Rows are points. Examples show where two turns around zero, p and q, send a point. Where does a point land after both, in the order given? Backwards means that the second turn is done in reverse. Each puzzle has new turns, and all numbers are rounded.

Turn p:
[-1.04  1.69] => [-0.38  1.95]
[ 0.01 -2.42] => [-0.84 -2.27]
[0.57 1.19] => [0.95 0.92]
[ 0.45 -0.46] => [ 0.26 -0.59]
Turn q:
[0.01 1.74] => [-1.61 -0.66]
[-0.02 -0.35] => [0.33 0.12]
[ 0.70 -0.22] => [-0.07  0.73]
[-0.76  1.65] => [-1.23 -1.34]
[ 0.06 -2.82] => [2.58 1.14]
Where do these land?
q, then p: [-0.87  1.96] => [-1.93 -0.94]
p, then q: [-0.96 -0.81] => [ 0.85 -0.93]
p, then q: [ 2.22 -0.74] => [0.65 2.25]
q, then p backwards: [-0.38 -0.41] => [0.56 0.00]

Turn p:
[2.28 0.52 0.61] => [1.10 1.80 1.18]
[ 0.77 -1.00  0.02] => [ 0.26 -0.26  1.21]
[-0.63 -0.52  0.88] => [-1.16 -0.12  0.27]
[-2.41  1.01 -1.50] => [-0.20 -1.41 -2.66]
Turn q:
[-1.21  0.23 -1.72] => [-2.04 -0.05 -0.57]
[ 2.07 -1.28  0.70] => [ 2.26 -0.56 -1.00]
[0.25 1.43 0.69] => [0.32 1.37 0.78]
[-2.28  0.78 -0.26] => [-2.03 -0.02  1.32]
[ 1.17 -1.16  0.59] => [ 1.49 -0.74 -0.54]
Where do these land?
q, then p: [ 0.77 -0.94 -0.28] => [ 0.94 -0.64  0.52]
q, then p: [-1.75  0.71  1.19] => [-2.03  0.90  0.24]
p, then q backwards: [-1.60 -0.79 -1.00] => [-0.56 -1.85 -0.65]
q, then p: [ 1.01  1.06 -1.84] => [ 1.18 -0.36 -2.00]
q, then p: [ 1.57 -0.04  1.93] => [1.16 1.72 1.37]

Turn p:
[ 1.00  0.68 -1.39 -1.38] => [ 1.36 -0.46  1.69 -0.60]
[-0.76 -1.03  0.68 -0.25] => [-0.45 -0.47 -1.19 -0.57]
[ 2.11  0.70  0.74 -0.32] => [-0.66  1.18  1.70 -0.94]
[ 0.88  1.54  0.67 -0.09] => [ 0.24  1.67  0.85 -0.22]
[-2.38 -2.27 -1.59  2.06] => [-0.66 -2.67 -2.02  2.44]
[-0.86  0.38  0.89 -0.01] => [ 0.16  0.75 -1.04 -0.10]
Turn q:
[ 1.13 -0.02  0.32 -0.98] => [-0.22 -0.88 -0.91  0.82]
[3.47 0.54 0.39 0.83] => [-2.69 -1.75  0.32  1.66]
[-1.88 -1.23  1.26  0.13] => [ 1.76 -0.51  0.48 -1.75]
[-1.93  1.08 -0.72 -0.11] => [1.27 1.90 0.46 0.06]
[-0.80 -0.37 -1.25  0.12] => [-0.10  1.26 -0.36 -0.80]
Where do these land?
p, then q: [2.68 0.78 0.97 1.51] => [ 2.44 -0.01  2.14  0.69]
p, then q: [ 2.10 -0.66  0.75  0.15] => [ 2.31 -0.22  0.23 -0.09]
p, then q: [-1.51 -0.03  0.55 -0.37] => [-1.03  0.97 -0.81  0.24]
p, then q backwards: [-1.43 -0.57 -1.07  0.18] => [ 0.65 -0.02  1.02 -1.44]
q, then p backwards: [-1.84  0.48 -1.20 -1.47] => [-1.37  2.06  0.94 -0.47]

Turn p:
[-1.84  0.28  1.56 -0.20 -1.12 -0.94] => [ 0.23  1.68  0.93 -1.76  1.12 -0.06]
[-0.54 -0.13  0.60  0.68  1.81 -0.85] => [-0.75 -0.21  1.49  0.79  0.91 -0.91]
[ 2.50  0.79 -2.31 -1.68  0.62  2.85] => [ 1.15 -2.71 -3.42  1.56 -0.71  0.52]
[-0.65 -1.00 -0.11  0.36 -0.12 -0.83] => [ 0.12  0.45  1.34 -0.01 -0.38  0.35]
[ 1.92  0.42  0.66  0.36 -0.33 -2.53] => [-1.38  2.48 -0.36  1.60 -0.38 -0.22]
[-1.04 -1.55  0.40 -0.79  0.80 -0.43] => [ 0.50 -0.19  1.64  0.31  0.96  1.04]
[-0.23 -0.08  1.55  0.50  0.20 -0.04] => [-1.19  0.23  0.45 -0.59  0.86  0.03]
[-1.98  1.04 -0.57  0.27 -1.05 -0.19] => [ 1.36  0.59  0.42 -1.63 -0.26 -1.19]
[ 1.86  0.23 -1.78  0.52 -0.81  2.97] => [-0.06 -2.33 -2.49 -0.29 -2.12  0.44]
Turn q:
[ 1.81 -0.66 -0.87 -1.68  0.84 -0.52] => [-0.37  1.14 -1.36 -2.17  0.26 -0.47]
[ 0.06  0.87 -1.87  1.04 -0.70 -1.33] => [-1.47  0.19  0.81  0.46 -0.47 -2.07]
[ 0.22 -2.32  2.03  0.46  0.83 -0.22] => [ 1.78 -0.18 -2.04  0.39 -1.39  1.03]
[ 0.81  2.17 -0.54 -1.27 -1.14 -0.72] => [-1.70  0.04  0.03 -0.17  2.29 -0.96]
[-1.03 -0.66  1.37  1.21 -0.63  2.64] => [ 2.55 -0.22  1.42  1.28  0.06  1.41]
[-1.35  1.26 -1.46 -0.85 -1.00 -0.61] => [-1.44 -1.41  1.36 -0.54  0.71 -0.96]
[-0.53 -0.66  1.34  1.11  1.79  0.75] => [ 0.66  0.43 -0.22  0.75 -1.48  2.02]
Where do these land?
p, then q: [-0.62  0.00  0.52  0.17  1.18 -0.07] => [-0.08 -0.23 -0.82  0.22 -0.83  0.79]
q, then p backwards: [-1.09  0.34 -0.22  1.97 -0.67  1.23] => [-0.53 -1.32 -1.27  0.11  1.21 -1.45]
q, then p: [-1.77 -1.64  1.26  0.63  0.72  0.86] => [-1.02 -0.63 -1.26 -0.71 -1.37  1.91]
p, then q: [ 1.45 -1.07 -3.17 -2.47  1.28  0.50] => [ 2.41  2.98  0.41  1.17 -1.17 -1.92]
p, then q: [-0.82  0.34  1.57  0.56 -2.17  0.16] => [-1.09 -0.89  0.40 -1.53  1.76  0.85]
p, then q: [-0.86 -1.33  0.75  1.97  0.27 -0.53] => [ 0.56 -1.91 -0.67  0.83  0.66  1.33]
q, then p backwards: [ 1.96  1.40 -0.82 -1.77  0.75 -0.08] => [-0.15  0.99  2.84  0.06 -1.00 -0.32]
p, then q: [ 0.37  1.03 -1.45 -1.55  0.03 -1.28] => [-0.92  1.98 -0.02  0.99 -0.01 -1.25]
q, then p: [ 1.37  0.94  1.55  0.50 -1.40 -0.80] => [-0.43 -0.72  1.12  1.12 -1.11 -1.89]

Turn p:
[ 0.89 -0.52  0.33  0.47  1.85  0.05 -0.64 -1.06] => [ 1.50  0.40  0.88 -1.59 -0.28 -0.26 -0.52 -0.46]
[ 0.75  0.70  1.57 -0.32  1.82  0.48  1.01  0.25] => [ 1.62 -0.97 -0.06 -1.46  0.87 -0.12  0.96  0.93]
[-3.56 -0.34 -3.28 -0.42 -0.68 -2.79  0.39  0.14] => [-2.14  2.13  2.21  2.93 -1.46  2.50  0.99  0.49]
[-0.21 -0.21  0.60 -0.59  0.56  1.47  0.72 -1.15] => [ 0.59  0.59 -0.19 -0.77  1.66  0.06 -0.69  0.74]
[-0.53 -1.55  1.12  0.72 -1.23 -0.04  1.15 -0.07] => [ 0.53  0.61 -1.85  0.82 -0.61  0.28 -0.83  1.19]
[ 0.64  1.23  1.50  0.81 -1.17  0.77 -4.49  0.72] => [-0.09 -2.52 -1.03 -0.15 -0.01  0.10 -1.27 -4.29]
[ 0.76  0.48  0.52  0.19 -1.69 -0.34  0.99 -0.71] => [-1.35 -0.30 -1.36 -0.66 -0.47 -0.12 -0.44  0.97]
[ 0.83  1.01 -2.42  0.36  0.97  0.70  1.04  1.62] => [-0.46 -0.89  2.22  0.87  0.24 -2.06  0.98  0.95]
[ 0.43 -0.80  0.07 -1.21 -0.42 -0.30 -0.18  0.26] => [-0.18  0.94 -0.81  0.00  0.06 -0.38  0.81 -0.53]
Turn q:
[-0.92  1.74  0.55 -0.88 -2.14 -1.18 -0.69  1.20] => [ 0.18  0.27 -1.93  0.57  1.31  2.41 -0.98 -0.45]
[ 1.67 -1.44 -0.67  1.66  1.62 -0.80 -0.41 -0.07] => [-0.43  0.54  1.42 -0.96 -1.33 -1.04  1.50 -1.72]
[ 0.24  0.87  1.43 -1.34 -1.05 -0.84  1.66 -0.95] => [ 0.14 -0.43  1.15  0.37  2.15  0.75 -1.79  0.18]
[-0.83 -0.84  1.81  0.38  1.09  1.89 -0.06  0.42] => [ 1.17 -1.60  0.52  1.09 -1.88 -0.29 -0.09  0.87]
[-1.75 -0.33  0.81 -1.46 -0.82 -0.98  0.78 -0.66] => [ 1.97  0.23 -0.23  0.23  1.58  0.05 -1.40  0.42]
[-0.32 -1.34  1.17  0.24 -1.69  0.63  1.64 -1.40] => [ 0.39  0.04  0.94  0.08 -0.21 -0.98 -3.00  0.41]
[ 1.54  0.67 -2.42 -0.96  0.40 -0.04 -2.11  1.49] => [-1.92  0.84 -1.79  0.77  0.47 -0.18  2.70 -0.85]
[ 0.36  0.87 -2.26 -0.28  0.19 -1.04 -0.32  1.38] => [-0.98  0.22 -1.65 -1.03  1.06  0.08  1.59 -0.87]
[-1.67  0.28  0.98  0.79  0.88  1.91  0.99  1.01] => [ 0.89 -2.37 -0.44 -0.31 -1.42  0.13 -0.28  1.43]
[ 1.68 -0.49 -1.39  1.85  1.53  0.45 -1.48 -2.41] => [-1.40  2.24  2.01 -0.81 -1.73 -0.93  1.76  0.56]
Where do these land?
p, then q: [-1.23 -1.32  2.13 -0.65 -1.09  1.93  1.90  1.29] => [-1.73 -0.62 -0.68 -2.09 -0.99 -1.04  2.65 -1.05]
p, then q: [ 0.89 -1.19  0.03 -0.24 -1.92  0.41  1.13 -0.72] => [ 0.00  0.67 -1.95 -1.10  0.71  0.81  1.14 -0.12]
q, then p: [-0.41  2.34 -2.15  0.13  0.85 -2.27  0.64 -2.18] => [ 0.87 -0.61  0.73 -0.85  3.01  0.34  3.04  0.72]
q, then p backwards: [ 0.43 -1.30 -0.84  1.30  2.02 -1.24 -1.51 -0.25] => [ 1.28 -0.97 -0.64 -1.32  1.64 -1.94 -0.81  0.63]
p, then q: [-1.13 -1.25 -0.84 -1.15 -0.18  2.03  0.81  1.56] => [-0.21 -0.79  1.16 -2.29 -0.96  1.00  1.56 -0.72]
p, then q: [ 1.77  2.70  0.93 -0.34 -0.91 -1.02 -0.86  0.73] => [ 1.85  0.61 -0.42 -0.10  1.05 -2.75 -1.34  0.35]
p, then q: [-0.94  0.83  0.01 -0.37  1.48  1.59 -1.51 -0.55] => [ 0.50 -0.07  2.26  1.23 -0.59 -0.26  1.12  0.67]
q, then p: [ 0.25  1.56 -1.30  1.52 -0.31 -0.40  1.25 -0.86] => [ 0.02  0.56 -0.20  0.59  2.14  1.00  1.51 -0.72]
q, then p backwards: [-1.27 -1.18  0.30  0.34  0.15 -0.35 -1.85  0.36] => [-0.08 -2.07  0.81  0.17  0.44 -1.04 -0.30  0.74]
q, then p: [ 1.65 -1.19  1.73 -0.53 -0.10 -0.67  0.00  0.61] => [ 0.74  0.12 -0.45 -1.32 -0.82  0.82 -2.09  0.04]

Turn p:
[ 2.22  1.68 -0.56  1.94  3.42  0.36  1.50 -0.45 -1.13] => [-1.05 -3.49 -0.41  2.49 -0.68 -0.57 -0.34 -0.25 -2.60]
[ 0.84  0.82 -0.24  1.06 -1.07  0.25 -0.38 -1.10  3.77] => [-1.50  1.79  2.11  2.13 -1.29 -0.50 -0.22  1.21  1.22]
[ 0.42 -0.14 -0.63  1.37  1.03 -2.39  0.98  2.27 -0.10] => [-3.07 -1.35 -0.01 -0.89  1.23  0.28  0.89 -0.23 -0.95]
[-2.19  0.06  1.52  0.03 -1.76 -0.33 -1.20  0.28 -0.58] => [ 0.56  1.42 -1.57 -1.12  0.18 -0.64  1.13 -0.57  2.02]
[ 2.12  0.28  0.97 -0.36 -1.07  0.45  0.29  1.27 -1.05] => [ 0.68 -0.45  0.57  0.29 -0.36  1.77  2.02 -1.06 -0.52]
[-0.33 -1.17  0.20 -2.17  2.20 -0.43 -0.97  1.61  1.25] => [ 0.06 -0.14  2.26 -2.54  0.36 -1.59 -0.64 -0.87 -0.96]
[ 0.13 -1.13  0.74 -0.93  0.58  1.56 -1.07 -1.96 -0.56] => [ 2.54  0.85 -0.31  0.03 -1.00 -0.83 -0.63  0.46 -1.08]
[-3.69  0.48 -0.77 -0.79 -1.18  0.78 -0.05 -0.37 -0.84] => [ 1.03  0.32 -1.91 -1.14  0.59 -0.08 -1.87 -0.28  2.81]
[ 0.47  0.34  0.30 -0.07 -0.28 -0.60  1.29  0.90  0.93] => [-0.87 -0.80  1.14 -0.09  0.20  0.49  0.81  0.47  0.61]
[ 1.09  0.24 -1.71 -0.59 -0.44  0.74 -0.84  0.09 -1.32] => [ 0.69  0.43 -0.18  0.68  0.41  1.56 -1.00 -1.43 -0.97]
[-0.92 -2.68 -0.30  0.99 -0.12  0.57  0.37 -0.84 -1.31] => [ 0.42  0.54 -2.12 -1.39 -0.70  0.69 -0.64  1.61 -1.06]
[-0.18  1.21  0.48 -0.49 -1.32 -0.98  0.07 -1.71  0.94] => [ 0.50  0.89  0.42  1.55  1.09 -0.57  0.49  0.95  1.48]
Turn q:
[ 0.26  1.57 -1.81  0.86 -0.40  1.36 -0.05  0.37  1.34] => [-0.36 -0.34 -1.14 -1.35 -1.81  1.13  0.99  0.95  0.83]
[ 0.31 -1.28  1.71 -0.95 -1.17 -0.95 -1.45  0.07  0.23] => [ 1.32  0.81  0.26  0.70  0.42 -0.62 -1.19 -2.19  0.53]
[ 0.04  0.23 -0.76 -0.97  1.15  0.90  0.97 -0.45  2.37] => [-2.12  0.47 -2.10  0.28 -0.19  1.04  0.06  0.18  0.35]
[-0.39 -0.86 -1.93  1.82 -0.99 -0.42  0.62 -2.02 -1.62] => [ 0.93 -0.61  1.53  1.19 -1.46  0.30 -1.05  2.73 -0.66]
[-0.59  1.06  2.09 -1.71 -0.26 -1.73 -0.27  0.59 -0.52] => [-0.03  1.44  0.46 -1.08  1.01 -1.82 -0.39 -1.83 -1.10]
[-0.33 -0.21  2.25  0.17  1.01 -2.27 -1.11  1.10 -0.08] => [ 0.79  1.82  0.79  0.26  1.96 -1.78  0.87 -1.12  0.51]
[ 0.96 -0.57  0.76 -2.09  1.04 -1.41 -1.57  0.54 -0.83] => [-0.01 -0.29 -0.19 -0.05  1.73 -2.37 -1.18 -1.28  0.98]
[ 0.33  0.57 -0.22  0.53  0.63  2.30  0.11 -1.24  0.20] => [ 0.32 -1.24 -1.84  0.20 -0.27  1.09  0.56  0.84 -0.82]
[ 1.12 -0.94 -1.68  3.00 -1.69  0.42  2.64 -0.56 -2.20] => [ 0.18 -2.22  2.96  1.69 -2.52  0.86  0.89  1.90 -1.03]
[-1.71  0.43 -0.42 -0.66  0.68  1.79  0.11  1.60  1.11] => [-1.02  0.16 -0.71 -1.83  1.11  2.16  0.44 -0.17  0.42]
Where do these land?
p, then q: [ 1.44 -2.22  1.09  1.57  0.42 -1.72 -1.68 -1.51  1.96] => [-0.48  0.71  2.66 -2.68  0.12 -1.56  1.46  0.09 -1.78]
q, then p: [-2.03 -1.40 -0.28  0.21  1.46 -0.78  0.20  0.86 -1.26] => [-0.12 -1.55  0.48 -1.00 -1.08 -2.17  0.65 -1.06 -0.50]
p, then q backwards: [-1.53 -1.15 -1.72  0.54 -0.32  0.59 -1.75 -0.95 -0.19] => [-1.29  0.37 -0.14 -1.74 -0.49 -0.85 -0.96 -1.59  1.45]
p, then q: [-1.81  1.62  1.46 -0.21 -2.32  1.06  0.88  0.41 -1.08] => [-1.80  0.33 -1.71  1.36 -2.12  1.52  0.10 -0.15  1.34]
p, then q: [ 0.66 -0.35 -1.37 -1.55  1.49  1.38  0.27 -0.21  2.60] => [ 2.77  0.68  0.00 -0.08  1.05 -0.85  0.19 -2.41 -0.07]
q, then p: [-0.98  0.91  1.49 -0.60  1.11  1.84 -0.38 -0.31 -1.68] => [ 1.18 -1.34 -0.30 -0.77  0.67  0.34 -0.97 -0.34 -2.56]
p, then q: [ 1.98  1.52 -1.10 -0.85 -0.96 -1.10  1.59 -0.96  0.81] => [ 0.88 -0.18 -0.17  1.04  1.65  1.22  2.88  0.02 -0.05]
q, then p: [ 0.24  1.35 -0.35  0.84  1.19 -1.53  0.73  1.68  0.93] => [-0.53 -1.63  0.69 -0.43  1.07 -0.46  0.21  0.93  2.19]
q, then p backwards: [ 0.51  0.74 -0.15 -0.88 -1.05 -1.71 -0.21  1.22 -1.16] => [-0.76  0.04  0.58 -1.01  1.45  0.23 -0.98  1.00  1.56]
q, then p: [ 1.52 -1.02  0.92  0.92 -1.02  1.97  0.35 -0.22 -0.93] => [ 0.44  0.59 -0.94  0.07 -1.44  1.39  0.45  1.72 -1.55]
